Each row of a before or after table is a point. The points were changed in one or more steps. Then noise was added and the rows were shuffled. The steps act on columns, c1 being the first. What was done? A step turns or swaps two columns, mirrors them in a line or flattens them onto one, adds a multiple of one to another, or multiplies or shifts one. Angles are multiples of 10 degrees, from the lower column toward the higher: turns from -170 to 170, lines from 10 to 170 but not 90. Use the fewest steps. Two steps may share a column if one is a turn and the other turns, adds or multiplies; they go together, in the order done. Otherwise the lowest column goes first.

Before:
[[ -3  12]
 [  9  54]
 [ 48  14]
 [-16   7]
 [ 38   2]
 [  7 -12]
 [ 23 -27]
 [ 47  18]
 [ 27  -8]
 [-18   9]
 [  0 -56]]
After (11 x 2):
[[ -5 -35]
 [ 45 -24]
 [ 47  27]
 [ -6  20]
 [  7  10]
 [ 26 -28]
 [ -5  18]
 [ -5 -15]
 [-43 -35]
 [ 40 -28]
 [ 11 -27]]
Steps: turn c1 and c2 by -50 degrees

Before (12 x 6):
[[ -7 -15  -9  41  14 -22]
 [ 10 -27  44 -40  13 -35]
 [  3   3 -23  -9  -5 -51]
 [ 22  -9  30 -13  22 -32]
 [ -5 -20  36 -19  -9 -27]
 [ 27 -16  37 -28  -2  -8]
 [-12  12 -51   8  33 -44]
 [ 25  37 -27  31 -31 -37]
 [ 30  22 -20  30   9 -11]
 [-13  45 -19  14   5 -13]
 [ 33  20 -46  34 -15   5]
 [ -1 -42  39 -62  -8 -18]]
After, 12 rows:
[[  8  21  53 -17  36   5]
 [-14 -13  24 -36  -8 -22]
 [  9 -41 -57  47   0 -16]
 [-26  -9 -32   2  16 -33]
 [-12  21  28 -20  27 -11]
 [ -3  47  23  -7 -15 -14]
 [ 28  38  37 -18  29 -37]
 [-29  11  49  11 -18 -43]
 [ 11 -21 -41   8  -4 -28]
 [-14 -25 -54  20   8 -34]
 [  6   5  19  16   3 -50]
 [ -2 -18 -44  13  28  -6]]
Steps: turn c1 and c5 by 100 degrees; turn c3 and c4 by -160 degrees

Before, 11 rows:
[[ -6  12 -44  -9 -11  39   9 -33 -15]
 [ 20  18 -42 -17  -8  36  36  42  -1]
 [ 32   2   0  40 -26 -42 -20  21 -49]
 [-34  -3 -49 -21   1 -20  -1  42   2]
 [ -8   7  15  15 -17 -38   5  44  20]
 [ 18 -19 -28 -14 -10 -40 -43  25   4]
 [-20 -14   0  31  33  35 -10 -19  -7]
 [ 41 -23  34 -13 -72  29  -4  22 -20]
 [-24  -8  -7  54  43   5  53  -8  51]
 [ 19  38  -7  12  28 -20   4  -9 -31]
 [  1 -46  -7 -21  -3  15   3 -20 -27]]
After (11 x 9):
[[ 30   2   1  41  32  60   8  20 -23]
 [ 42 -24  34 -14  69   7 -15  22  34]
 [ -7  13 -44  -8   8   1 -10 -33  42]
 [ 19 -18 -29 -15  24  11  24  24 -38]
 [-33  -3 -49 -23   0   6   0  42 -20]
 [ -8   7  14  16  16  -5  -7  43 -41]
 [ 20  18 -41 -17  -5 -12 -25  44  35]
 [-19 -15  -1  32 -27  -6  14 -18  35]
 [  1 -46  -7 -22   2  19  -3 -20  24]
 [ 20  37  -6  11 -28  36   4  -9  -9]
 [-25  -6  -7  52 -59 -50 -26  -9 -13]]
Steps: turn c5 and c7 by 160 degrees; multiply c7 by 0.7; turn c6 and c9 by 110 degrees
